Each row is a point. Any point is a mix of the corners, with weights that add up to 1. It lies inside the corners' shape when no weight is negative. Is each point inside? If not, which corners have a negative weight?

Corners:
(1): -45	31
(2): -11	3
(3): 69	8
Points:
3	15 => inside
-27	27 => inside
-31	9 => outside (3)
-36	33 => outside (2)

Corners:
(1): 0	-3	25	-3	-6	42	-49	0	-42
(2): -56	-21	6	-2	31	-26	33	14	19
(3): -21	-52	25	-4	31	-73	91	-22	45
(4): -3	10	6	-16	-48	8	54	7	6
(5): 17	-2	4	62	-35	39	-5	51	-40
(6): 24	-7	34	9	25	80	-27	76	8
(7): 6	-27	-6	-25	-5	-13	-67	0	4
(8): 29	78	-17	6	-52	-1	52	10	-10
(9): -36	-4	49	32	-7	-28	49	61	26
(10): 22	-57	22	-41	25	16	-82	37	-66
Points:
6	0	6	-6	-10	9	-1	12	-10 => outside (9)
1	-5	17	33	-15	17	6	45	-13 => inside
-19	-25	16	8	-4	-17	19	17	1 => outside (6, 8)
2	10	7	-12	-2	12	-25	19	-14 => outside (3, 4, 5)
-1	-4	13	-8	-17	14	-6	9	-11 => inside

Corners:
(1): 5	-38	-8	-29	56	-7	-22	23	-28	-26	-7	-74	-8	50	39	12	27	9	47	12
(2): -49	10	16	49	59	-13	38	13	-80	23	-32	-75	66	14	16	-13	5	11	64	31
(3): 19	-42	-12	-26	55	33	34	23	-69	48	42	-43	-58	37	-55	-39	11	-26	-20	40
(4): -14	-27	37	2	28	21	-5	-33	-18	-23	-16	-22	-9	21	34	3	-36	24	14	-39
(5): 25	42	8	4	25	-32	-40	-14	-20	-10	5	17	-43	22	-33	8	-18	29	-23	15
(6): -31	69	52	28	7	40	-20	-30	-40	-39	27	55	-11	-3	15	8	18	-26	67	-34
(7): 55	-54	28	15	-5	-6	-59	-56	18	38	-34	38	54	38	-5	-15	-8	-6	-40	-3
(8): 29	59	-47	29	19	-11	23	-35	-50	24	-27	7	52	6	-14	-19	-34	-37	-35	-30
(9): 38	-15	-39	-19	23	-1	31	15	9	-23	12	37	-19	-5	9	2	6	24	-64	20
(10): -48	26	-25	-42	51	22	5	2	6	27	-41	-20	42	6	3	16	-38	-34	-39	-29
(11): -41	24	6	-5	-19	18	-3	-19	-6	33	50	-42	32	16	48	-6	-25	10	51	20
(12): 11	-11	45	-36	29	-48	-49	53	-68	-63	32	-74	-34	31	-39	-32	24	-1	-3	53
(13): 37	47	-20	32	-23	-66	-33	11	-4	-46	-24	18	4	-8	-13	25	-36	-14	47	13
(14): 10	-21	-44	12	-16	-35	25	-37	-19	17	-37	24	25	26	11	21	20	13	-51	-34
(15): -16	33	14	1	22	8	25	-62	12	9	6	25	31	0	22	24	-29	-47	-9	26
(16): 48	-17	-46	18	-5	-74	-42	-14	44	-42	45	14	-22	-9	20	38	29	-44	-9	-3
(17): 76	24	36	-19	16	-15	-52	-61	13	13	23	35	5	-31	-9	39	-2	-36	44	-6
(18): 78	-21	-9	59	0	-26	12	-79	24	-42	-53	42	34	-12	-46	-52	40	-31	55	-14
(19): 58	46	8	38	8	21	-6	9	44	-50	58	30	-25	12	-44	41	-6	-20	40	30
(20): -35	3	-38	4	44	-2	-8	11	2	-31	31	-18	53	45	41	49	-54	28	64	-9
(21): 36	12	25	16	-34	-68	5	-7	19	-31	17	22	-11	26	21	-29	18	1	42	-10
Points:
13	8	12	5	18	-7	-10	-13	-7	-7	13	0	3	8	-4	3	-11	-10	18	14 => outside (1, 8, 14)
-10	-6	17	-12	46	14	-20	-26	-62	27	-15	-47	28	24	-4	-19	-7	3	21	-12 => outside (9, 13, 15, 16, 19, 21)
-23	12	4	-3	30	2	15	13	-28	-15	27	-31	3	27	23	-4	-9	-5	21	1 => outside (5, 7, 13, 14, 17, 18)
19	-4	-18	6	28	-24	-11	-47	11	2	-34	17	40	0	21	29	-19	-16	-14	-13 => outside (3, 6, 11, 12, 19, 21)
20	1	-12	-1	17	-13	-15	-5	-6	-19	6	-3	0	20	3	8	-5	-2	10	-7 => outside (2, 15)

Corners:
(1): -30	25	-8	34	-1	-15	7	7	14	29	-29	7	28	-15	-15	-20	-18	12	-8	11
(2): 10	2	-21	-11	-8	23	5	-19	10	-52	64	-26	-60	16	5	19	15	18	22	-14
(3): 6	-8	6	5	7	-51	19	-10	-36	6	-11	0	-38	13	10	21	-15	5	7	6
(4): -13	-11	-17	-3	30	2	5	-12	-6	1	-15	-21	5	-2	40	9	14	0	-8	19
(5): -16	-40	34	-7	-9	-12	19	-24	-18	-1	-23	9	-2	17	-1	-5	-31	19	-5	-21
(6): 3	16	4	-1	14	0	16	-7	20	7	-17	-2	19	2	-9	5	-18	18	16	-20
(7): -12	22	1	6	3	15	-1	-6	19	12	-16	-33	-8	-2	21	-21	4	-23	-17	15
(8): -19	24	-6	1	-9	6	8	-1	1	34	-25	4	9	-8	-6	15	-2	11	-2	-5
(9): -7	21	25	-5	7	-4	13	9	15	23	14	-16	1	-12	-13	19	44	11	6	14
(10): 2	-2	0	-1	10	22	-13	-28	-22	11	-4	0	10	0	-3	-29	-40	20	-1	-3
(11): -8	23	-19	39	11	29	-20	1	23	2	-20	-48	4	0	13	2	-11	7	-37	0
(12): 38	-5	-22	-30	39	12	10	-18	-23	-15	22	-11	-1	-3	121	-7	23	-7	-14	-2
(13): 70	21	-14	33	-42	13	-9	-69	25	-2	-36	-2	-21	25	15	-9	-15	3	-2	-10
(14): -1	-11	-25	11	20	10	22	14	-1	21	-31	9	-10	17	-7	14	-21	14	8	7
(15): -14	-19	-16	1	25	13	11	-19	-1	-1	27	-10	-5	-9	42	0	-23	2	3	-9
(16): -15	20	4	-2	16	-4	2	11	22	26	-16	6	21	-19	-4	12	15	-6	-3	-13
(17): 1	-46	-13	-16	11	8	18	-11	0	-5	14	-36	-5	-2	46	-18	-7	4	6	-23
(18): 23	20	7	-25	5	-7	20	-35	11	11	-8	7	4	15	3	11	13	13	-15	-26
(19): -13	7	-16	-4	17	19	11	6	-8	-10	2	-21	25	-27	-1	-8	-18	6	-19	12
(20): -27	9	0	-1	12	-15	17	4	-28	13	9	0	12	17	-15	13	-10	-9	11	4
(21): -17	14	23	-10	-6	-16	-16	-1	16	12	28	-13	17	8	-16	-2	-10	6	16	11
Points:
2	2	-8	1	10	5	5	-15	-3	3	-5	-9	1	2	19	-4	-13	5	-5	-4 => outside (9)
7	4	-1	3	11	8	4	-22	11	13	-16	-12	15	-3	34	-14	-1	-2	-12	-12 => outside (2, 3, 8, 14, 19, 21)

Corners:
(1): -21	-51	15	66	16	39	48	2	32	-51	56	-24	-59	14	9	34	-57	6	25	-20
(2): 40	54	13	15	1	4	-30	-57	-13	-12	-84	-39	19	-56	3	-20	30	47	23	21
(3): 1	-21	32	8	-26	16	13	-26	-53	-7	-31	-14	-2	-40	-11	22	37	52	-25	-31
(4): -43	19	-16	-28	-16	2	15	33	-17	69	-28	-17	-15	-9	18	40	14	59	55	-34
(5): 40	-31	-61	-17	62	-28	44	10	11	5	94	35	-18	-24	-37	-2	30	-36	-1	-14
(6): -21	-8	67	1	39	-53	16	-2	-11	-17	-33	-11	75	10	33	23	2	25	-6	32
(7): -9	24	-10	-29	38	-18	27	53	4	-21	-42	-33	33	-2	1	-7	40	-47	15	-41
(8): -2	16	-38	-18	-41	1	47	56	-30	77	-14	-26	-22	0	-19	-34	-32	45	6	-67
(9): 66	91	4	-8	26	-3	-4	-29	18	-3	8	-42	50	-23	0	21	-30	-8	-54	-28
(10): 26	-44	17	-23	-16	-10	21	7	-3	-6	-70	-14	4	-75	14	15	-33	24	50	-5
(11): -61	-86	-24	74	-88	56	117	-12	-26	-25	-69	7	-19	56	34	61	-30	50	26	-4
(12): 12	3	-11	19	-5	-31	3	-23	6	29	-32	-8	6	-13	31	-8	-19	-30	4	-34
(13): -5	8	-65	41	-17	35	92	-5	26	28	-97	-60	32	-6	73	28	-23	54	13	0
(14): 8	41	5	-34	43	-9	59	-12	-28	37	11	67	-77	-77	-12	2	-25	12	2	-54
(15): -4	-31	-15	-6	36	8	31	33	-51	13	0	27	-23	-14	-6	-11	-18	-19	-4	-18
(16): 3	53	-11	-51	6	4	-2	61	-10	-17	44	3	1	-26	22	-32	35	-50	8	-55
(17): 25	61	69	-47	39	-13	-53	19	-3	-49	-64	-26	58	-2	25	-17	15	49	34	-40
(18): 8	-75	2	48	-22	17	63	23	2	-7	4	-36	-11	51	17	14	45	-38	36	8
(19): 10	-40	-3	-20	25	1	12	-6	54	-55	-72	-45	-28	30	27	-6	41	17	37	65
(20): -29	31	-11	-3	4	8	35	-40	-62	13	0	-72	-38	15	55	12	-9	-15	14	-33
(21): 86	43	-10	11	14	-36	7	38	-3	-10	-36	7	-21	-96	-2	-8	12	14	3	-41
Points:
10	4	5	0	7	-2	20	-1	-8	-2	-21	-15	0	-18	14	7	0	20	14	-13 => outside (7)
13	8	22	-14	13	-9	7	8	-5	-13	-39	-17	19	-21	17	4	-3	21	20	-17 => inside
3	25	11	-7	9	-2	11	-1	-11	-4	-43	-21	5	-20	20	2	-5	22	14	-22 => outside (5, 18)
1	-37	-21	2	-5	-6	57	4	-27	16	-4	3	-29	-19	18	5	-6	-10	10	-15 => outside (1, 2, 4, 7, 9, 17)
5	1	-2	2	-1	1	25	6	-9	8	-18	-16	-1	-10	10	13	8	13	13	-21 => inside
12	9	7	6	27	-13	13	16	-7	10	-19	-2	9	-30	-3	-2	13	23	16	-25 => outside (9, 10, 11, 16, 19, 20)
3	-5	-11	3	2	2	36	5	-17	1	-11	-15	-11	-7	14	7	1	4	13	-21 => inside
3	-2	-10	7	-1	3	31	7	-6	4	-19	-26	0	-8	13	13	5	7	9	-16 => outside (14, 17)
4	-1	8	-10	14	-6	7	14	-6	-18	-35	-16	11	-14	15	-1	5	22	25	-17 => outside (9, 14, 18)

Corners:
(1): -4	30	13	6	-14	-33	-5	4	-33	-22	-26	12	12	-7	-20	16	-29	14	-24	-12
(2): -11	16	40	3	12	8	8	3	34	0	25	-14	105	-5	24	-5	30	-16	4	-19
(3): 5	-25	-51	3	-27	-1	7	15	11	-3	9	35	-11	1	-17	14	-11	-13	1	-4
(4): 55	-35	25	-3	-14	-13	42	0	29	-25	17	6	47	17	16	-10	13	-8	37	-12
(5): -29	-20	19	1	-35	-22	36	-3	18	-14	24	-2	-11	-5	21	-15	-13	-13	20	-2
(6): -13	20	-26	-1	8	3	8	-13	-13	8	18	-32	-25	46	18	-23	23	-7	51	-7
(7): 17	17	25	2	-19	29	41	-12	-6	-19	16	-18	2	-17	-32	-13	-22	-20	10	-26
(8): -34	121	14	23	19	1	-40	3	7	25	-73	-40	-29	-12	11	-33	-16	12	-22	21
(9): -19	-17	1	7	-17	9	-16	18	-24	31	1	19	-22	22	11	17	-20	19	-5	-13
(10): -5	-3	23	-4	-2	-3	-11	-10	-19	5	-17	-44	-22	47	6	-11	11	-5	-6	10
(11): -30	50	1	0	4	17	-13	-6	-15	-4	-3	-38	-39	-6	19	-27	-12	16	-29	118
(12): -13	-32	18	-10	-13	-3	29	-23	10	9	-15	19	-29	-2	4	-10	-21	-19	30	26
(13): 2	-5	11	11	8	-7	-23	-11	-10	-25	0	14	-4	-5	-3	-8	-33	-12	6	-9
(14): 2	-20	15	35	-5	-6	15	4	2	-9	5	15	-5	36	20	3	8	-4	-1	41
(15): -23	-5	-16	25	11	-17	2	4	58	20	14	-10	27	-18	8	58	7	16	5	-13
(16): -12	-18	18	-11	8	-22	-22	-21	11	-39	-22	31	-18	16	-59	10	-21	23	-10	-9
(17): -5	6	9	0	11	-18	-3	-13	40	-25	-4	30	4	-7	10	39	26	7	-17	51
(18): 4	-7	-9	13	-26	-33	-9	10	-4	21	8	-7	-7	8	-24	-11	13	-2	-9	5
(19): 0	-19	-26	-2	-81	33	0	1	-24	-23	-7	9	-35	0	13	-19	-15	6	50	-25
(20): -12	-14	-39	-1	8	-2	-3	-18	-17	-20	5	-18	-20	-8	-6	-9	33	9	-1	-14
(21): 17	-11	-20	37	-9	-1	-28	97	-33	-11	-33	29	-25	13	-18	8	-7	12	8	-31
Points:
-5	-6	-7	5	-12	1	-2	0	-1	-4	-3	4	-23	9	-2	-1	-6	2	9	5 => outside (1, 2)
-5	6	9	8	-7	-4	-1	2	0	-4	-4	-5	-3	7	1	-6	-1	1	7	1 => outside (3)
-4	5	10	12	-16	2	4	12	15	1	-3	2	6	-3	12	-3	-7	-6	4	10 => outside (1, 6, 16, 20)
-7	3	-5	13	3	-13	-9	7	5	-1	1	-2	1	10	2	5	4	4	-3	6 => outside (7, 12, 19)
-15	11	-5	6	-5	-1	-5	-12	3	-2	-1	1	-11	-2	-3	3	-4	4	-3	16 => outside (4, 5, 10, 21)

Corners:
(1): -24	3	-10	44	36	-8	-26	-4	31	35	-30	37	39	-30	28	5	-9	14	2	40
(2): 20	-43	18	13	-21	5	19	9	25	13	24	-48	18	44	63	-28	-43	-24	-28	-61
(3): 32	28	19	-6	29	-39	-39	-5	-37	-42	-21	62	7	-47	4	20	-14	30	47	45
(4): -25	39	5	28	0	16	-86	0	-43	6	-37	23	10	-37	48	5	-52	38	13	44
(5): -2	-33	22	24	21	-3	-36	1	-33	22	-1	33	25	-96	16	36	37	45	39	-18
(6): -28	-47	55	-18	-3	49	63	-19	27	38	-2	-12	8	27	12	-57	-40	-75	-34	-4
(7): 19	51	-13	22	41	-40	-53	-28	11	50	-5	21	55	-63	-4	14	-46	46	28	7
(8): 21	48	-58	-8	-20	40	23	12	19	-4	33	88	-18	-3	-4	-30	23	37	55	-41
(9): 17	-69	15	35	16	24	17	-40	-24	11	22	-11	-43	-5	-35	-5	-61	-30	-28	46
(10): 6	52	-81	-7	15	-5	-71	-11	16	-3	-26	49	-1	11	30	-3	68	6	79	52
(11): -30	-7	23	5	11	-9	12	-20	-33	26	37	-18	25	11	-5	37	-49	-8	-20	-1
(12): 7	86	-49	-31	-45	-31	-37	-17	42	-37	14	9	-19	-3	-27	17	58	-28	62	-10
(13): 22	8	-69	-29	-28	41	60	38	-4	-44	27	-34	-13	50	-6	-16	45	-28	57	-35
(14): 26	6	-55	-30	-6	27	40	12	11	12	1	-29	-14	37	-41	7	26	-11	0	-39
(15): 15	-57	-3	6	21	1	36	38	41	20	51	-37	-18	71	-31	-45	-47	-9	-45	-26
(16): 66	-7	-11	-33	-46	-17	45	54	-9	-38	0	-12	43	57	-20	-43	13	-66	38	-55
(17): -3	-11	7	-29	-29	-12	-9	-47	-3	-18	-23	46	26	-29	17	-5	26	50	58	43
(18): -38	-25	-13	-15	5	-19	19	-36	-46	43	-43	-22	16	-15	33	-19	-58	18	0	-1
(19): 18	-3	-4	11	21	-50	-48	4	13	-4	-59	8	0	12	-26	26	-19	74	65	11
(20): 14	-21	55	58	-12	7	49	-1	-23	1	59	-40	16	59	-12	-41	-15	-2	-31	-2
(21): 20	-24	30	9	-15	-1	30	37	5	54	11	-11	-20	25	41	-26	-25	7	12	23
Points:
6	-11	-4	5	6	-2	1	-6	0	14	-1	0	3	7	1	-10	-19	1	11	6 => inside
5	-8	-2	13	6	0	-1	-3	1	17	-1	7	5	-4	6	-5	-15	4	11	14 => inside
10	-2	-1	3	1	0	-1	6	-5	7	4	-5	-1	11	2	-6	-20	1	12	-5 => outside (1, 17)
7	1	5	2	2	-15	-4	-13	4	9	-3	27	11	-10	-6	-8	-4	13	30	17 => outside (2, 4, 13, 14)

Corners:
(1): 10	65	-44	-43	-17	17	-11	8	13	-51	-30	-13	25	32	59	-9	47	11	42	8
(2): -40	-61	46	47	-45	-31	-48	-72	52	49	5	-2	-2	8	-7	-33	36	2	-16	-3
(3): 1	-7	15	9	-103	20	-42	-39	23	3	-9	15	35	-22	-10	10	18	-38	10	-9
(4): -57	-17	-7	52	-105	44	10	-27	14	49	-4	-12	5	54	1	16	34	-36	17	-24
(5): 42	34	-23	37	22	1	9	19	-2	-12	23	4	-63	18	-50	-41	-17	-10	-42	19
(6): 34	48	-27	-24	2	-11	-52	56	5	-13	-7	-85	15	-34	20	35	4	35	78	-11
(7): 29	-30	26	33	41	14	-15	31	-30	48	51	-31	-15	-3	15	-58	-17	-15	5	107
(8): -2	-24	31	6	-54	27	-7	-30	51	36	-50	39	49	84	-6	-44	-25	-9	9	2
(9): 29	-18	13	-13	45	24	12	-3	0	23	-5	-23	-19	-77	29	13	-4	7	-8	20
(10): -61	20	-10	13	-47	-17	35	-59	-3	49	1	-11	55	21	-19	-17	15	-26	-16	-58
(11): -4	42	-54	-48	-2	-27	-15	47	18	-24	-3	-60	38	-45	26	45	-18	52	68	37
(12): -17	30	21	-2	-28	22	-25	-6	25	-47	-32	-8	55	12	48	89	37	-26	4	-44
(13): 4	23	-25	-23	6	-38	-47	40	-32	14	-9	-23	3	-38	62	58	22	55	17	-3
(14): -10	-24	-13	49	-34	-9	-41	-1	35	-25	-64	2	68	27	6	-39	3	7	11	2
(15): 26	-28	-28	1	107	22	1	31	-17	33	1	6	-73	-23	-52	-10	-27	-42	4	60
(16): 5	-43	2	8	35	-10	15	-1	-15	-8	-53	-13	-79	17	-39	-16	-80	-31	9	22
(17): 13	11	3	35	57	-39	28	108	-6	-1	47	4	-53	-35	-29	-29	19	-40	39	6
(18): 2	-11	-7	58	-52	-38	11	-20	28	43	-42	3	69	53	27	27	64	-33	-4	-8
(19): 18	-15	-62	-70	37	-69	-13	-21	-13	-12	54	-64	73	-15	73	64	8	64	1	-26
(20): 24	-51	20	37	32	6	10	25	-81	14	-1	7	-59	0	-53	-12	37	22	-4	44
(21): -19	19	-4	95	-41	-1	-21	-38	30	12	-11	43	16	42	16	15	5	-36	39	-12
Points:
-7	15	-7	19	-18	7	-2	2	25	3	-24	-3	17	23	1	-4	23	-10	21	-3 => outside (3, 7, 13, 16, 19)
-5	-10	-3	10	-12	-2	-9	-2	5	15	-12	-11	15	5	9	9	12	-7	18	7 => outside (5)
7	11	-9	11	-10	-10	-24	10	8	7	-8	-23	10	-1	12	11	10	6	26	0 => inside
-3	-9	-2	16	-15	5	-8	-18	3	22	-4	-13	2	2	7	18	2	-5	5	5 => outside (1, 14, 17)
-2	6	-15	5	8	-11	-9	1	11	18	16	-22	8	-7	12	-14	3	9	9	11 => outside (3, 12, 16, 18, 20)
-12	17	-10	20	-19	14	-10	30	-13	-5	-14	-12	-8	-5	-2	10	7	-23	47	12 => outside (2, 5, 8, 9, 18, 19)
10	-4	-15	-12	12	-14	-9	0	-3	7	3	-24	14	-18	29	23	8	16	7	2 => inside
3	23	5	23	-41	8	-29	13	29	-3	-6	-4	27	4	27	4	24	-9	27	11 => outside (10, 15, 16, 19, 20)
5	10	-9	9	-11	-6	-7	13	8	2	-5	-8	10	4	9	0	18	-10	21	4 => inside

Corners:
(1): 22	23	-10	10	-5	11	1	16	-64	-56	-20	4	36	-30	49	67	-64	-46	-23	-14
(2): 25	-13	19	-40	10	0	49	-16	-9	31	-19	-18	12	-15	6	-6	-11	13	-30	-29
(3): -3	11	4	12	-8	-9	6	36	2	38	-13	6	-11	-5	-15	-25	-23	-45	-30	34
(4): 7	28	29	-2	-25	-26	5	33	-45	16	-58	-1	-29	-33	8	-30	-47	32	-18	-38
(5): -41	-21	-21	-21	14	-73	-65	-3	37	-23	-24	-4	51	-36	-38	-28	5	14	31	-59
(6): 43	23	-6	-21	-48	-5	29	5	4	-31	44	-42	2	-45	4	7	-11	8	-24	19
(7): -8	16	-12	-24	-27	-42	18	-1	8	15	-11	3	26	61	36	-16	48	1	24	-2
(8): 13	-16	28	-63	16	-29	8	56	-24	-38	-16	-26	37	-80	-9	-8	-55	23	6	-18
(9): 42	50	80	-46	47	4	-32	10	32	32	-5	-37	-38	61	67	-28	-49	-23	-3	3
(10): 55	-35	-25	-35	-43	10	12	27	28	-43	-8	21	20	-19	30	15	5	-7	8	-47
(11): -29	-5	14	-14	-30	11	-43	19	53	-42	-8	11	45	-8	-5	-49	69	-10	-67	-49
(12): 20	-22	77	39	40	31	10	20	-2	-70	3	-6	-48	-15	-11	43	-63	23	-3	41
(13): 6	37	7	-4	-18	7	-21	-25	22	-37	31	62	26	-35	-34	1	56	-38	-6	-41
(14): 14	6	74	50	-1	-11	36	-28	-37	-40	62	-16	19	23	-1	-75	38	17	-20	22
(15): 5	11	12	76	27	44	18	35	21	23	103	-23	-3	36	6	80	-36	-41	-15	27
(16): 15	-3	-3	-8	-17	-74	-14	-23	23	-14	-36	21	-15	-37	1	47	41	-48	-10	-55
(17): -8	-19	-29	-5	1	38	33	58	51	-37	24	-38	47	-4	-35	15	61	-14	54	5
(18): -10	-25	25	-64	-60	40	9	23	29	-15	-3	-28	-25	-66	-15	6	-36	-4	31	-1
(19): 16	-10	-3	7	0	18	43	45	-12	-78	6	17	-44	23	8	50	-38	-4	-13	-88
(20): -12	-69	-43	-26	-36	19	29	22	-24	5	23	-38	-37	-14	8	29	-9	19	39	2
(21): 6	-70	-57	-21	-83	-39	-1	35	-67	33	-9	-22	-9	-2	-75	16	-35	27	-7	-43
Points:
9	-4	1	-17	-15	-8	3	22	-1	-12	-12	-4	0	-17	3	11	-16	-5	-4	-23 => outside (14)
8	-6	11	-5	-12	3	12	17	-1	-10	9	-22	5	4	4	-7	-9	2	-4	-4 => outside (8, 13, 16)
4	5	8	-13	-10	-10	4	-6	15	-28	-1	1	5	-16	4	3	21	-21	-5	-16 => outside (4, 8, 10, 15, 21)
0	-7	7	-9	-9	2	3	27	6	-14	-1	-15	-1	-16	-1	18	-18	-7	-7	-12 => outside (10, 13, 14)
